Each row of a before or after table is a point. The points were changed in one or more steps. Then noise was added and the rows were shuffled. The steps act on columns, c1 being the first. Name the steps. A step turns or swaps two columns, mirrors them in a line or flattens them onto one, adds a multiple of one to another, or multiplies or shifts one. Angles are multiples of 10 degrees, from the lower column toward the higher: turns from -170 to 170, lines from 10 to 170 but not 90. Use the fewest steps. Two steps may share a column if one is a turn and the other turns, adds or multiplies; they go together, in the order done. Otherwise the lowest column goes first.

Before:
[[ 46 -22]
 [-29  38]
 [ 30 -20]
 [  4 -14]
 [ 12   2]
 [ -3  29]
 [ 59 -14]
 [ 60 -38]
 [ 18 -33]
 [-31  45]]
After, 10 rows:
[[ 18  -2]
 [ 29   0]
 [ 14   1]
 [ -2   0]
 [ 60  -2]
 [-31   1]
 [ 47  -2]
 [  8   1]
 [-33   3]
 [ 58   0]]
Steps: multiply c2 by 0

Before:
[[ 60  10 -13  11 -18  -9]
 [ -9  15  13  28 -10  10]
 [ -8   3 -15  17 -21  51]
 [ 25   3  15   4 -19  -1]
 [-16  13   2 -33 -20  -7]
 [  6 -14   1  11 -16 -19]
 [ 22 -29   3   0 -16 -20]
 [ -6   4  -4   3  11  13]
 [-15   1  19  25  -7 -11]
 [-23   5  12  25  22 -19]
 [ 25  17 -12 -15 -22 -10]
 [-21   4  19  19  19 -20]
 [-24   6 -11  11  -9  -3]
 [ -2  -8  11  24 -13   3]]
After:
[[-23   5  27   7  21 -19]
 [  6 -14  11  -1 -16 -19]
 [ 25  17 -16 -10 -22 -10]
 [ 60  10   9 -15 -18  -9]
 [ 25   3   7  14 -19   0]
 [ 23 -29   1   3 -16 -20]
 [ -8   3  14 -18 -21  51]
 [-16  13 -32   8 -20  -7]
 [ -6   4   2  -4  11  13]
 [-15   1  28  15  -8 -11]
 [-24   6   8 -13  -9  -3]
 [ -2  -8  27   6 -14   3]
 [ -9  15  30   8 -10  10]
 [-22   5  22  15  19 -20]]
Steps: mirror c3 and c4 in the line at 40 degrees

Before, 11 rows:
[[ 12  -2 -17  -7   1   2 -11  17 -19   0  -3]
 [-28 -43   2 -13  -6 -12   3  15  -3 -13  17]
 [  8  21  12 -26 -23   9  -1 -12   2   1  36]
 [ -3   2   2  -2  -2  22 -25  27  -1   4 -18]
 [-13  25   7  10 -21  -4  -2 -18  -2 -11  22]
 [  2 -12   7  -2  14  -4 -29  37  -8 -13   6]
 [ -3 -48  21  -4   4 -24  22  18   5  -6   4]
 [ -2   0 -17  12  12   9 -30  26   7  17   5]
 [  9 -13  -2   7 -23  -5 -29  21  -3   8   1]
 [ -5 -60   4  -7  12 -19  -9   7  15 -21  -7]
 [-14  22  16  -6 -11   0 -18 -25 -18  16  23]]
After, 11 rows:
[[ -4 -47  21  -4   4 -23 -22  19   5  -6   4]
 [-14  21  15  -6 -11   0  18 -25 -18  16  23]
 [ 12  -3 -17  -7   0   2  12  17 -18   1  -3]
 [ -4 -60   4  -8  11 -19   9   6  16 -21  -8]
 [  9 -13  -3   7 -24  -5  30  22  -4   8   1]
 [-13  24   8  10 -20  -3   3 -17  -1 -10  21]
 [  8  21  12 -25 -23  10   0 -13   3   0  36]
 [-28 -43   1 -12  -6 -12  -3  15  -4 -13  17]
 [ -3   2   2  -2  -2  22  26  27  -2   5 -17]
 [ -2   0 -18  11  12   9  31  25   7  17   6]
 [  2 -13   7  -2  14  -4  29  37  -8 -14   7]]
Steps: multiply c7 by -1

Before, 13 rows:
[[  0  -9   9   4   1   1  -5  13 -24   8  -5   0  20  21   5 -12  15  19]
 [ 32   6 -26  -1   3   6 -30  19  22 -12  -4  10 -31   3   7  30 -17   9]
 [ -5  -8  -3  14 -19  -9   6  -8  17  18  20   1  -2   3   4  -2   2   1]
 [  0 -22   6   5   2   0  -8  14  -9  27   0   1  10  -9  -8 -25   5  -2]
 [ 41   8 -16  -2   4  27 -16  -6  26 -12  -6  20 -17 -11  27  22 -14   6]
 [ 12 -11  13  -4 -22 -25   6   3   5  13  -1  -1  19  -2  -3  -2   0  -9]
 [ -2 -22  -1  17   8   5   3  16  -7   7  -5   1  21  12  -8   3  19 -15]
 [ -8 -23   1   2 -21 -18  -3  -5   8 -17   5  18   1   1   7 -16 -10  -6]
 [ 37  15 -23  13  24   2 -24   9  19 -15   5  10  -1  -9   2   9   5  11]
 [ -3 -31  15   9  -8 -27   3 -19   3   9  -7   3  -6  -5   0   0   6   6]
 [-11  -7  -5   3   0 -13   5   9   3   5 -14 -14   7  -4  14 -13  10  -3]
 [  2 -20   6   5   7 -17   8  -7 -13  14   6 -12  10  17   2 -17  -9 -13]
 [  6  -8  11  22  -5  -2  19  14 -13   4  -9  -7   1   6 -15 -22   9  -2]]
After (13 x 18):
[[ -2  -8  12   4   1   0  -7  12 -25   9   3   0  21  22   6 -24  20   7]
 [ -7 -12  15  -4 -23 -25   7   4   5  12  -8   0  20  -2  -3  -5  -4  -1]
 [  9  -9  -3  15 -18  -7   7  -6  17  19  -2   0  -1   4   5  -4   1   2]
 [ -1 -23   7   4   4   1  -9  12  -9  25   0   0  10 -10 -10 -49   5   1]
 [-22  14 -22  12  24   1 -24   9  17 -15 -28   8  -3  -8   1  16   9   4]
 [ -1 -30  14   9  -9 -27   3 -20   2   8   6   2  -6  -6   2  -1   6   4]
 [  6 -22   1   2 -20 -19  -3  -4   8 -18   6  19   1   1   6 -33 -10  -5]
 [  2  -8  -6   5   0 -15   4  10   2   4  11 -14   7  -3  14 -25   7   3]
 [-29   8 -17  -2   3  28 -15  -7  25 -11 -31  21 -19 -11  26  44 -11  -4]
 [-22   6 -26  -1   3   7 -29  18  21 -11 -23   9 -31   4   7  61 -13  -4]
 [ -7  -8  12  22  -4  -2  19  13 -13   3  -3  -9   1   6 -15 -45   8   1]
 [  2 -21   7   7   8 -16   8  -7 -13  14  -3 -11  11  17   2 -34 -13  -5]
 [ -1 -22  -2  17  10   6   4  16  -6   6   4   2  20  12  -8   6  13   6]]
Steps: multiply c11 by 0.4; turn c1 and c11 by -130 degrees; multiply c16 by 2; flatten c17 and c18 onto the line at 20 degrees

Before, 9 rows:
[[-16  -8   6 -22   7   2  -1  43 -21 -28  -1  -3  28  -7 -42 -22  21   2
    5 -14   0  11  10  -9   4  -8  22 -38  12 -33  16   7]
 [ 11 -17 -32  47   8   1 -14 -21  16  27   3  18  -9   6  -6   1  34 -12
    7 -35 -18  10  -3  -6 -60 -19  15  17  18   2   6 -19]
 [-29  30 -16  -7  31 -18 -15  18   5   1  11  19  -9  37  13  23  -8  21
  -20   5  46 -27   0  17   8   2 -19   7  -3  19  -4  20]
 [-17  -9   5   5  26 -47   4  10   4   0 -11  -2 -16  41   7  -2  -1  11
   -2  24  40 -31  19  -1  17   1 -22  12 -13 -15   2  26]
 [ -4  -7 -29  -8  18  -7   7   7 -10  -8   2  -6  -5  42  -1  12  -4  27
  -14  13  24 -37 -14   0  36   3 -58  17   2  -5 -15   7]
 [ 40 -12 -42  23   5  22 -35   4  13  20  23  17  20 -14 -14   1  32 -14
   15  12 -13   6   3 -15 -22 -12 -16  28   0  14  28 -10]
 [ -2 -23   6 -12  16  32 -24  50 -19 -26  16   9  15 -16 -25 -43  14  12
  -26  -4 -19  19  11  12 -11  22  39 -29  -5 -46  20 -26]
 [-22 -23  -8  14  22   7 -11  26 -36 -29   8   0  21 -20 -45 -33  13  18
   -9  -1 -16  13  14 -14 -43  17  26 -31  -4 -17  19   5]
 [ -4  10 -17  -1  17 -18 -22  41  -7   0 -12 -12 -22  36  13  13 -12  11
   -9  16  11 -11  -9   4  22   1 -33  -2 -13  -2 -41  29]]
After:
[[-17  -9   5   6  25 -48   4  11   5  -1 -11  -8 -16  41  -1  -2  -2   7
   -2  23  40 -32  19  -1  17   2 -22  12 -13 -15   2  26]
 [ 40 -13 -41  23   6  22 -34   4  13  20  23   3  19 -14   1   1  32 -22
   15  12 -13   6   3 -14 -22 -13 -16  28   0  14  28  -9]
 [-29  30 -15  -7  32 -17 -15  18   5   2  12 -28  -9  38   0  22  -9  -6
  -21   5  46 -27   0  18   8   2 -19   6  -3  18  -4  21]
 [ 11 -17 -32  47   7   2 -15 -21  16  28   3   0  -9   6   0   2  34 -22
    6 -35 -18  10  -3  -5 -60 -19  16  16  17   2   7 -19]
 [ -3 -22   6 -12  16  32 -24  50 -20 -26  16 -15  16 -17   0 -43  14  -1
  -26  -4 -19  19  12  11 -11  21  39 -29  -5 -47  20 -26]
 [-22 -23  -8  13  21   8 -11  27 -36 -29   8 -16  20 -20   0 -33  12   9
   -9  -1 -16  13  14 -14 -44  17  25 -31  -4 -16  18   5]
 [-17  -8   6 -22   6   3  -1  43 -21 -29   0   0  29  -7   1 -23  22   4
    5 -13   0  11  10  -9   4  -7  22 -37  13 -33  16   7]
 [ -4  10 -17  -1  16 -18 -21  40  -7   1 -12  -3 -23  36   0  13 -12  16
   -8  16  11 -11  -8   3  22   1 -33  -2 -13  -2 -41  29]
 [ -4  -7 -29  -7  18  -8   7   8 -10  -8   2 -20  -5  42   1  12  -4  19
  -14  13  24 -37 -13   0  36   4 -58  17   2  -5 -15   7]]
Steps: mirror c12 and c18 in the line at 120 degrees; multiply c15 by 0

Before:
[[-15 -11  -6  16   3  18  -8  -4   8   7  -4   4   8  16  -9  -4  -4   2
    6  -2  13  13  -6 -23  -6 -23  13 -12  16 -13   5  17  -1 -14 -11 -19
  -20  -6  -9  13  11  -7  20  19  -5 -22  -7   8   5   8  -3  -2   2  -7
   13   1   9  -4   7 -14  24  14  -3  -4]
 [ 12 -15 -18  -9 -31 -16  -5   4   3 -13 -10  -3   2 -12  -6  -2   0  -3
   -4   1 -16 -14  16  -2 -11 -11  10  -4  -1 -20  -4   7 -21 -14 -11   2
    5   2   3 -17   3   0   1  -7  -9  -3  -2   0 -12  -7   7  12  11   9
   -9 -35   3  12  -2  15  -5  10 -17 -13]
 [-24  -7   3  -1 -23 -10   0 -17   1 -22  17   3   3   3  -8   5  18   3
   -1 -17 -14  15  -1  -8 -17  -2  13   1  17  -3  -2 -16 -20  11  10  12
   18  -2   1  13   1  11  13  -7   2   9 -12  13  16   7  -6 -14   3  -5
  -12 -23   4   5   4 -20   5  22   1 -13]
 [-11 -13 -19 -10 -14  -1  -4   2   7  -4  23  10  20  -7   9  11  19  -7
    2  10  15  -9  -2 -18  11  -6  -7   1 -16   6  12  10  -5  -3  -4 -13
    2  14 -14  14 -18 -10 -13   9   5  10   1 -16  11 -15  -3  10  19  -5
   16  -5 -18  -7 -13 -10  -6   6  15 -18]
 [ -5   2   7  15 -14   6  17 -14 -21  11   4 -18  17 -16  21  -8 -14   3
  -11   5 -13 -15  23  11 -17 -22   9  10  -8 -20   0 -12   8  -9  -5   5
    6  -2 -21   6   4  -9  12 -15 -13  -2 -19   7  23 -15 -18  12  -4 -15
   -9 -22  -8   0 -14  15  25   2 -10   6]
 [ -9   1  -2  -3  -2 -17  -5  10 -21 -25  -4   7  12  11  27   0 -15   4
   -7  15  10  18  14   9 -13   3  -3   9  -3   8 -22  -2 -13   0  12  12
    6  -9 -24  14  11  -9   9  -7   7   0  14  -6   7  11  -8 -12   3  22
   18   2   1 -11  -6   5   5  -7   1 -10]
 [  3  -6  -1   9  -8  -7  19 -17  -2   0   9   1  37 -16  -6  12  -4  -5
   16  10   6   7   6 -14  15   7 -19   3 -11  13  11 -13   0   9   1  -8
    8  -4 -15  10   2   5 -18  21  -8   9   7   3 -14 -11   3  -5   1  -5
   -9  -8   7  17  -3  15  -7  -2   0   1]
 [ -3 -26  -8   1  -2   7   3 -24  -4 -17   8 -16  10  -1   1   2 -11  -1
    3   3   3   8  -5  -2   0  11 -20   4 -13  11  -1  10   2  12   4 -19
    4  29   1   7 -13  13  -5 -16  18 -17 -14 -20  22  -2   2  -2  12   4
    9 -26  -3   0 -14 -15  -7  -3   7  -1]
 [  1   1   7   3   0  11  -8   7  -1  11  -5   8  33  13  12   5  12   6
  -14  -8 -19  -1   0  -3   0   9  -5  16  -2  -8  -4   8  11  -8  18 -12
   12  -1   3  -4 -23  -7 -10  15  10   3 -18 -17  16  -6 -12  12  -3   4
    1  -5  -2  22  -8   3   0  -6 -20   9]
 [ -9  -8  -4  -6   0 -10  -4  -8  -7 -12  18   6   4  -3  -9  -9  10  16
    5  17  18   0  31  14  14 -17 -16 -13  -1  -9 -15   9  13 -12  12   2
    3   7   2 -21   4  -2  14   6  -5   1  18  -4  -8 -25 -10  -6  -6 -12
   10   1  -4  -8   9  -3  29   2  16 -17]]
After (10 x 64):
[[  1   2   6   3   0  11  -9   8   0  11  -6   8  33  14  12   5  12   6
   -7  -7 -20  -1   0  -4   0  10  -5  16  -2  -8  11   7  10  -8  18 -11
   12  -2   8  -4 -23  -7 -11  14  10   3 -18 -17  16  -6 -12  12  -3   5
    1  -6  -1  23  -7   3   0  -6 -19  10]
 [ -8   1  -2  -4  -2 -17  -6   9 -21 -24  -5   7  12  11  27   0 -16   5
  -17  15   9  18  14  10 -12   4  -3   8  -3   8   1  -1 -12   1  12  12
    6  -8 -60  14  12 -10  10  -6   8   0  15  -6   7  11  -8 -12   2  20
   17   1   0 -11  -7   4   5  -7   0 -11]
 [-25  -7   2  -1 -22 -11   0 -17   1 -22  17   3   3   2  -7   6  18   3
   -1 -17 -14  15  -1  -8 -18  -2  12   1  18  -3   1 -17 -20  11   9  12
   18  -3   2  13   2  12  14  -7   2   9 -12  13  16   7  -6 -14   3  -5
  -12 -23   5   6   4 -20   5  21   1 -13]
 [-11 -13 -19 -10 -14  -1  -4   2   7  -4  24  10  20  -8   9  11  19  -7
    8  10  16  -9  -2 -19  12  -6  -8   2 -16   6   2  11  -5  -3  -5 -13
    2  14 -35  15 -18 -10 -14  10   4   9   1 -16  11 -15  -3  10  19  -5
   17  -6 -18  -8 -13  -9  -6   6  15 -19]
 [-15 -11  -6  17   4  18  -8  -4   8   7  -4   4   7  16  -9  -3  -3   3
    5  -1  13  13  -6 -23  -5 -23  12 -13  16 -13  -4  17  -1 -14 -11 -18
  -20  -7 -23  13  12  -7  20  20  -6 -22  -6   8   6   8  -3  -1   1  -7
   14   1   9  -4   7 -13  25  13  -3  -4]
 [  2  -6  -1   9  -8  -6  19 -16  -2   1   9   1  37 -16  -6  13  -4  -4
   12  10   5   8   6 -14  17   8 -19   3 -11  13 -12 -13  -1  10   0  -9
    7  -5 -37  10   2   5 -19  21  -8   9   7   3 -15 -11   3  -5   1  -4
   -9  -7   6  17  -4  15  -8  -2   0   1]
 [ 11 -16 -17  -9 -31 -16  -4   5   2 -13 -10  -2   2 -12  -6  -1   1  -3
   -3   1 -16 -14  16  -2 -11 -10  10  -3  -1 -20   2   7 -22 -14 -11   2
    5   1   8 -17   3   1   2  -7  -9  -3  -3   0 -13  -6   8  11  11  10
   -9 -36   4  11  -3  15  -5  11 -17 -13]
 [ -9  -8  -4  -5   0 -10  -3  -8  -7 -12  19   5   4  -3  -9 -10  10  15
   -8  18  19   1  32  13  13 -18 -15 -14   0  -9  -7   9  14 -12  12   1
    3   8   5 -21   4  -2  14   6  -5   1  18  -3  -8 -24  -9  -5  -6 -11
   10   0  -4  -8  10  -3  28   3  16 -17]
 [ -6   2   7  15 -14   5  18 -14 -22  10   4 -17  16 -16  21  -8 -13   4
   -5   5 -12 -15  23  11 -16 -22   9  10  -9 -21  10 -12   8  -9  -4   5
    6  -2 -53   7   4  -8  12 -15 -12  -2 -18   7  23 -15 -18  12  -3 -14
   -9 -21  -8   0 -15  15  25   2  -9   6]
 [ -3 -25  -8   0  -2   7   3 -23  -3 -17   7 -17  10  -1   0   3 -11  -2
    0   2   3   9  -5  -2   0  11 -20   3 -13  11  -2  10   1  12   5 -18
    4  29   2   6 -13  14  -5 -16  17 -17 -15 -20  23  -3   2  -2  12   5
    9 -26  -3   0 -14 -15  -7  -3   7  -1]]
Steps: multiply c31 by 0.7; turn c19 and c31 by -70 degrees; multiply c39 by 2.5
